Every row gives one point. A path goes straight from each point to the next, and from the last back to the first. The post is the endless flat space through its rows: a point in 2 columns, a line in 3, a plane in 4, and so on, so that a path can go around it. How many times does the path go around the post? Going back the other way cancels.

Post (2 x 3):
[[ 0.43 -0.40  3.76]
 [-1.04 -1.72 -1.04]]
Path (16 x 3):
[[-1.15 -1.18  3.23]
 [-3.47 -0.83  4.15]
 [-1.01 -3.21  1.93]
 [ 1.25 -3.80  2.33]
 [ 0.69 -1.08  0.97]
 [-0.45 -0.45 -0.65]
 [-1.92  1.29  1.89]
 [-1.19 -1.32  3.56]
 [-1.78 -4.43  1.81]
 [ 1.12 -3.21  2.75]
 [-1.63 -2.61  0.19]
 [-3.91  0.01  1.03]
 [-0.44  1.71  0.97]
 [ 1.23 -0.18  1.94]
 [ 2.19 -3.18  0.11]
 [-0.06 -3.80  0.59]]
Times around: 0

Post (7 x 8):
[[ 0.03  1.07  2.56  2.83 -3.11 -1.67  4.74 -1.66]
 [ 0.71  1.20  3.27  3.09 -2.22 -0.46 -0.22 -3.36]
 [ 2.10  2.02 -2.41 -2.84  6.07 -3.48 -0.03 -2.68]
 [ 1.76  0.74 -6.25 -2.31  1.02 -1.54 -1.74  1.26]
 [ 0.06  1.23 -2.67  0.26  1.19  2.91 -0.34  1.37]
 [ 2.42  1.64 -0.55 -5.20  2.85 -0.80 -0.30 -2.29]
 [-0.38  2.02  5.04  2.11 -1.26  0.75 -1.07  2.80]]
Path (10 x 8):
[[-1.13  3.49 -1.31 -1.12 -0.48 -1.60  1.61 -1.72]
 [ 2.85  2.97  1.84 -2.14  1.55 -4.31  0.12 -2.37]
 [ 1.55  2.29  0.96  0.92  0.31 -0.12 -0.68 -1.35]
 [ 1.08  3.22 -1.34  0.04  1.16  1.18  0.55 -3.76]
 [-2.96  2.53  0.22 -0.46  0.29 -1.82  0.50 -1.54]
 [-1.82 -0.55  0.49  0.50  0.66 -0.01  0.19 -1.14]
 [ 0.43 -1.32 -0.88 -2.83 -2.91  0.54  2.48  2.93]
 [ 2.46 -2.32  2.39  0.71 -0.43 -3.01  2.74 -1.20]
 [-0.64 -1.57 -1.94 -0.76  1.46 -0.35  1.53 -1.36]
 [-2.25  1.59 -0.25 -1.64  3.14 -2.03  0.26 -1.15]]
Times around: 0

Post (11 x 12):
[[ 2.87 -2.50  2.40  1.18  3.92  3.08 -0.04  1.22  3.76  2.14 -0.22 -3.12]
 [ 1.84  0.30  1.71  1.21  2.00  1.58 -1.79 -3.26  6.30 -0.61  0.03  3.64]
 [ 2.85 -2.25  1.10  2.23  1.93 -0.19  2.46  1.07  1.10 -3.37  1.61 -5.29]
 [-1.61  2.19 -1.42 -1.68  1.57 -0.33 -1.12  1.67 -1.48 -4.47 -1.34 -3.54]
 [ 1.83  0.69 -0.82  1.32  1.65 -4.74 -3.15 -1.91 -3.82 -0.78  1.15  0.47]
 [ 1.62  0.06 -1.43 -0.15  2.14  0.70  5.67  3.34  0.99 -3.11 -1.83  1.21]
 [-1.25  2.57 -1.03  1.37 -2.38  3.39 -2.40 -2.65 -0.60 -1.42  2.56  3.74]
 [ 0.94 -0.18  1.31 -0.50  1.57 -3.43 -0.23  4.09  1.55 -0.35  5.04  2.34]
 [-0.12  1.36  2.66  1.73 -4.62 -3.15 -0.50  0.34 -3.38  0.25 -3.00  3.62]
 [-0.71  0.04 -2.36  2.55 -1.67 -0.39 -1.76  4.02 -0.16 -1.32 -0.50 -3.05]
 [ 0.98  1.04 -0.89  0.86 -1.05  0.81  2.08 -5.24  2.00  0.95  2.36  0.47]]
Path (24 x 12):
[[ 0.93  0.04 -1.12 -1.30  0.07 -0.93  3.80 -0.05  1.74 -2.14  3.75 -1.41]
 [ 3.26 -0.55  0.88  2.28  0.64  2.36  0.19 -0.81  0.36  0.09 -1.90  0.07]
 [ 1.39  3.21  0.28  1.66 -1.57  0.06  2.11 -0.33 -3.04 -2.49  1.06 -2.23]
 [ 0.29  2.93  1.00  1.22  2.56  0.09 -1.51 -1.70 -0.32 -0.28  1.21 -0.78]
 [-0.65 -0.62 -0.61  4.30 -0.06 -0.30  0.15 -2.04 -3.25 -4.86  1.78 -2.40]
 [-1.07 -0.02  0.21 -1.40  3.37 -0.31 -0.66 -3.89  2.69 -1.02 -0.63  2.65]
 [-0.52 -1.80 -1.69 -0.60  1.61  3.55  0.56  1.44  0.94  2.08  0.22 -1.57]
 [-2.62 -1.12  1.17  0.02 -0.38 -2.14  2.70  1.14  1.19 -3.08  4.56  0.92]
 [-1.60  0.75 -1.19  2.15 -0.12  0.03 -1.93  2.67  1.11 -2.38 -1.02 -2.42]
 [ 0.14  4.28 -1.94  1.88  0.40  5.00  3.88 -0.27  0.07 -0.21  2.94  3.31]
 [ 2.60  1.67  0.48 -0.55  2.51  3.20  1.25  1.61  2.90 -0.10 -0.29 -1.44]
 [ 0.75  1.11 -0.63 -0.40 -3.58 -1.97 -3.86  0.09  2.05  1.53 -1.83  0.60]
 [-0.56  0.23 -1.20 -0.02  0.33  1.00 -5.39 -2.33  1.81  0.46  0.16 -1.34]
 [-0.19  0.83 -4.55 -0.54  3.89  0.33  2.14  3.00  0.02 -4.45  1.67  4.27]
 [-0.21  0.14 -0.03  2.19  5.48  2.44  0.62 -0.76 -1.02 -1.66 -0.96 -1.76]
 [-1.13  3.52  4.91  2.62 -2.96  0.32 -1.28 -2.53  0.26  3.34  1.87  0.37]
 [ 0.99  2.69  1.71 -0.82  0.06 -2.62  1.38 -2.30  1.75 -0.22  1.46  0.39]
 [ 2.61 -0.48 -0.18  1.32 -0.22  0.26  2.99  0.57  2.85 -1.81 -2.23 -2.84]
 [ 1.42 -1.91 -3.35  0.32 -0.95 -1.87  0.78  4.12  3.50 -4.24 -1.34 -0.22]
 [ 1.32 -2.37  1.56  2.79 -0.86  2.93  0.88 -1.46  0.32 -4.09  2.80 -2.62]
 [-1.01 -0.44 -2.50  1.50  2.04 -1.63 -1.13 -0.69 -2.25 -3.01  1.91  1.53]
 [-0.61  1.35 -0.46  2.05  2.68 -0.19  1.00 -0.27  0.76 -1.57  0.01 -0.66]
 [ 0.84 -0.69 -2.50  1.26  3.19  0.46  0.58  1.26  0.31  0.92  1.59  0.58]
 [ 0.59 -1.11 -0.03 -1.91  2.43  1.02  2.28 -1.27  1.81 -2.93 -1.76 -0.68]]
Times around: 1

Post (17 x 18):
[[-4.67 -2.44 -0.03 -1.66  0.54  1.92  1.64 -1.41  2.79 -0.37 -0.55  0.80
  -1.94 -0.69  1.63 -1.40 -1.61 -1.72]
 [-0.42  0.49  1.75  3.48 -3.27  0.45 -3.63  1.51 -2.68  2.82  2.61  0.88
   0.40 -1.75 -1.91  2.60  1.74  2.29]
 [-2.53  1.27 -1.48 -2.42 -1.38  4.83  0.00 -1.37  2.88 -1.75 -0.50 -0.65
  -0.77  4.08 -1.16 -0.27 -3.32 -2.08]
 [-0.39  1.12 -0.97 -0.58  0.40  5.43  0.02 -1.55  4.06 -0.02 -1.93  2.35
  -2.53 -0.65  1.12  0.11 -4.57 -0.81]
 [-0.80 -0.34 -0.66  2.71 -0.54  2.22  3.32 -0.93  4.92  1.10 -0.06  2.81
  -2.55  2.62 -0.42 -2.79 -2.86 -1.96]
 [-0.29 -0.56  0.79  1.37 -1.91 -0.74 -1.76  2.14 -1.38 -1.24 -0.13  1.89
   2.19  0.32  0.59 -0.13 -2.63  1.62]
 [ 2.65  0.01  2.55  2.32  4.52  0.86 -1.98 -1.80 -1.34  0.80  2.45  1.92
   3.37  0.93  0.07  0.79  3.54  1.29]
 [ 3.51 -1.55  0.87  3.74  3.08  1.46  1.57  1.39 -0.12  0.58  2.77  0.21
   4.83  0.18  0.49  5.92  3.62  1.95]
 [-0.47  0.50  2.68 -2.01  1.24  3.23  2.12  2.21  2.07  0.36 -1.62 -0.15
  -3.35  1.29  0.23 -0.42 -2.39 -3.01]
 [ 3.11 -0.21  1.23  2.66  2.13  1.08 -0.10  1.18  1.80  0.35  2.12 -3.06
   2.72 -0.33  1.19 -0.80  3.00  2.89]
 [-1.03  1.62 -0.68 -0.84 -4.84 -1.59 -2.77  1.34 -1.25  2.20 -1.13  2.97
  -1.05  1.33  2.12  2.29  1.44  2.64]
 [ 1.79 -1.28 -0.77  4.33  2.53  1.69 -1.42  1.14 -2.29  2.21  0.44 -2.00
   2.32  1.10  3.56  0.38  2.29 -0.35]
 [ 0.34  0.15  2.62  1.94 -3.68  2.57 -2.14  3.53 -0.89  1.89 -3.89  2.82
   4.27 -0.13 -0.62  0.90  3.08  1.44]
 [ 1.49 -0.03 -0.52  1.32  3.08 -1.30 -0.02 -0.20 -0.44  5.06  0.66 -1.58
   4.95 -1.27 -0.56  1.95  1.21  1.27]
 [-1.26 -0.33  0.09 -0.51 -1.56  0.57 -0.99 -2.95  5.88 -1.39 -3.46  0.00
  -3.64  1.26  0.25  0.05 -3.43 -4.73]
 [-2.82 -1.18  2.94  0.92 -1.96  2.86  1.73 -2.44  1.18 -0.05 -3.51 -0.45
  -3.68  2.23  0.79 -0.55 -3.72  1.92]
 [ 0.33 -3.00 -1.05 -1.21 -0.12  3.61  1.42 -1.25  2.01 -1.40 -3.22  0.74
  -4.54  1.18 -2.11 -1.72 -2.23 -1.07]]
Path (18 x 18):
[[-1.82  1.00  2.92  0.56  0.46  0.81  0.69 -3.78 -2.80  0.18 -0.93  4.03
  -0.25  1.15  0.35  0.34 -0.06  1.05]
 [-0.28 -1.55  2.06  1.13  0.72  0.06  0.88 -1.30  2.66  0.96  2.46  1.11
   1.22 -2.37  0.30 -2.01 -0.19  1.26]
 [-2.77 -2.46  2.00  1.21 -2.20 -1.68  0.90  1.07 -0.60  2.40  1.56 -0.56
   0.40  1.40 -1.71  2.11 -0.97 -0.63]
 [-0.31 -1.98 -0.33  1.65  0.62  3.04 -0.84 -0.48  3.16 -0.26 -1.18  2.27
  -2.63  2.17  1.15  1.34  0.23  0.49]
 [-0.53  0.80 -0.63 -0.77 -1.06  3.14 -0.44  2.68 -1.43  1.85 -1.09  3.41
  -3.78  1.07  4.81  2.91  1.33  4.43]
 [-0.21  0.01 -2.55 -0.66  1.88  0.14 -3.52  0.48  0.87  1.99  0.09  2.05
   3.44  2.59  0.88  2.50  0.63  0.11]
 [-1.74 -1.52  0.06  3.67  4.54  3.75 -1.12 -0.64  0.09 -0.82  0.57 -0.52
   1.85  0.88 -0.26 -3.34 -0.62  3.34]
 [-0.61 -0.35  2.76 -0.11 -0.78  3.37 -2.85 -1.14 -0.10  1.35 -1.19  1.16
   2.97  1.97 -7.29  1.10  1.18  1.71]
 [-1.70 -1.38 -1.05 -1.72  0.91  3.23 -2.26  1.26  0.88  0.34 -0.96 -1.63
   2.64  1.64 -0.95  2.41 -2.21 -1.53]
 [-2.87  1.17 -0.34 -2.04  2.38  1.95 -0.13  4.56 -2.84 -1.39  1.70  0.00
   4.45  2.91 -1.38  1.62 -2.43  0.50]
 [-6.01  1.37 -2.33 -0.37 -2.44  2.51  0.15 -1.11  1.70 -1.64  0.74  3.63
  -3.87  2.46  2.98  1.82 -3.31 -2.75]
 [-0.73  0.55  1.25 -1.74 -1.95  1.11 -1.49 -1.63 -1.70 -2.51 -2.02 -1.42
  -1.14  1.10  4.21  2.50  0.29  3.70]
 [-0.06  1.12  2.95 -1.65 -1.44 -1.33  2.32  1.48  2.48  2.58 -2.12 -1.16
   0.24  0.26  3.67 -0.73  0.00  1.07]
 [ 0.49 -1.78  1.33 -0.77 -0.02  3.18  1.29  1.63  2.22  0.43 -0.42 -1.27
  -1.19  1.96  1.01  1.96 -1.83  1.05]
 [-3.95 -0.61 -0.96 -4.18 -0.29  0.39  0.26  2.74  1.66  2.73  1.99  3.20
   1.89  0.24 -2.91 -2.53 -0.79  0.94]
 [ 2.56  1.93 -0.28 -3.48  0.35  0.34 -1.31 -0.06  6.56  3.56  1.40 -1.59
   0.20 -0.43  1.38  0.63 -1.51  0.54]
 [ 1.48 -1.31  3.11  1.75 -0.89  3.04 -1.10 -1.99 -3.22  1.14  1.83  0.64
   2.34 -0.17 -0.42 -0.82  1.98  4.41]
 [ 0.20  1.28 -0.03 -2.20  2.35  5.10 -1.42  1.13 -4.78  0.83 -2.62  0.13
  -0.96 -2.16  1.69 -0.29 -2.56 -0.86]]
Times around: 1
